Each row is a point. The window is the flat piece filled in between its corners: a triangle in 3 columns, a solid with four corners in 4, and so on. A path goes straight from each point to the next, and from the last back to the first. List the points from which the path goes on through the window.
In the rows, 128 means zero.

Window (4 x 4)
[[137 129  48 104]
 [123  96  96 120]
 [ 93 143 170  91]
 [213 163 141 120]]
Path:
(1): [132 163 148 145]
(2): [116 120 125 143]
(3): [129 109 125  96]
(4): [93 83 89 73]
(5): [ 94 133  84 160]
(6): [173 142  95 149]
(7): [174 102 112  83]
(8): [134  93 104 103]
(9): [109 134  84 168]
(10): [ 91 172 146 128]
(11): [118 114 137  92]
(12): [167  68 107  86]
(13): [141 160 105 139]
(14): [114 158  64 147]
(15): [150 123  89  87]
(16): [143 111 149  69]
Through the window after points: 8, 10, 12, 14

Window (6 x 6)
[[144 153  92 194  90  82]
 [ 78 104  51 114 222 138]
 [133 129 167 105  81 150]
 [169 163 143 114 105 108]
 [156  97 103  83 136 158]
 [139  98 143 112 175 176]]
Path:
(1): [132 122 125 139 114  99]
(2): [145 145 104 167 115 130]
(3): [146 153  94 165 111 122]
(4): [134 134 108 152 117  85]
(5): [152 113 151  83 137  95]
(6): [180 158 149 143  69 176]
(7): [164 156 132 120 114 142]
(8): [170  97 184 106  80 107]
Through the window after points: 1, 3

Window (8 x 8)
[[119  42 156 100 168 191 132 113]
 [150 183  85  85  97 170  92 109]
 [131 166 125 162 178 112 119 159]
 [134 128  73  98  75 120 168 158]
 [148  79 165 133 112  86 136 144]
 [105 129 177 181 120  89 234 122]
 [ 79 110 112 157 106 124  76  53]
 [135 146 115 202 159 167 139  90]]
Path:
(1): [124 142 136 171 122 159 148 136]
(2): [116 132 106 136 163 117 132 109]
(3): [128 131 120 151 132  85 166 111]
(4): [112 163 146 170  74 118 138 149]
(5): [105  78 146 171  79 190 127 157]
(6): [121 128 117 130 126 122 143  76]
(7): [140 147 115 139 167  96 130  97]
(8): [110 131 131 158 138 152 117 168]
Through the window after points: 7

Window (11 x 11)
[[201 133  60  41 103 139 146  92 141 145 135]
 [ 81 170  94 128  80 146 109 121 125  96 122]
 [ 82 118 139 149 168 142 113  89 126 150 124]
 [157  81 162  78  64 100 126  78 128  57 115]
 [ 81 103  96 100 140  98 150 145 119 126 144]
 [103 128 117 195 191 136 122 208 191 193 120]
 [128 173 111  93 159 187 127 177 175 103 161]
 [137 136 176  74 105 116 172 126  75 155 152]
 [148  71 131 141 140 166  90 114  70 185 145]
 [151 127 173  89 194  75  94 171 118 194 176]
 [195 140  68 144 143 102 185 132 101 121 127]]
Path:
(1): [122 144 149  94 160 113 127 109 122 112  60]
(2): [145  93 110 111  88 140 126 107 135 130 195]
(3): [154 140 101 132 109 108 121 137 143 162 221]
(4): [155 101 109  99 149 156 136 114  97 148  83]
(5): [108 118 107  74 153 119 143 126 113 127 107]
(6): [111 114 140 150 118 117 132 129 129 144 174]
(7): [128  79 122 146 104 128 107 100 181 148 186]
(8): [135 157 104 109 131 143 160 141 107  98  86]
(9): [114 106 146 100 160 117 117 163  93 137  59]
(10): [146 130  98 133 113 128 127  89 171 115 217]
(11): [128 151 134 122 104 150 145 136 139  98 183]
(12): [168 102  90  73 195 126 107 146 132 152  63]
(13): [153 143 133 111 160 137 120 158 120 136  94]
(14): [132 125 120 125 134 128 128 131 148 159 170]
(15): [120 110 104 142 120 139 157 130 129 163 190]
(16): [122 161 182  70 179 126  87 121 114 118  61]
Through the window after points: 1, 3, 5, 11, 15
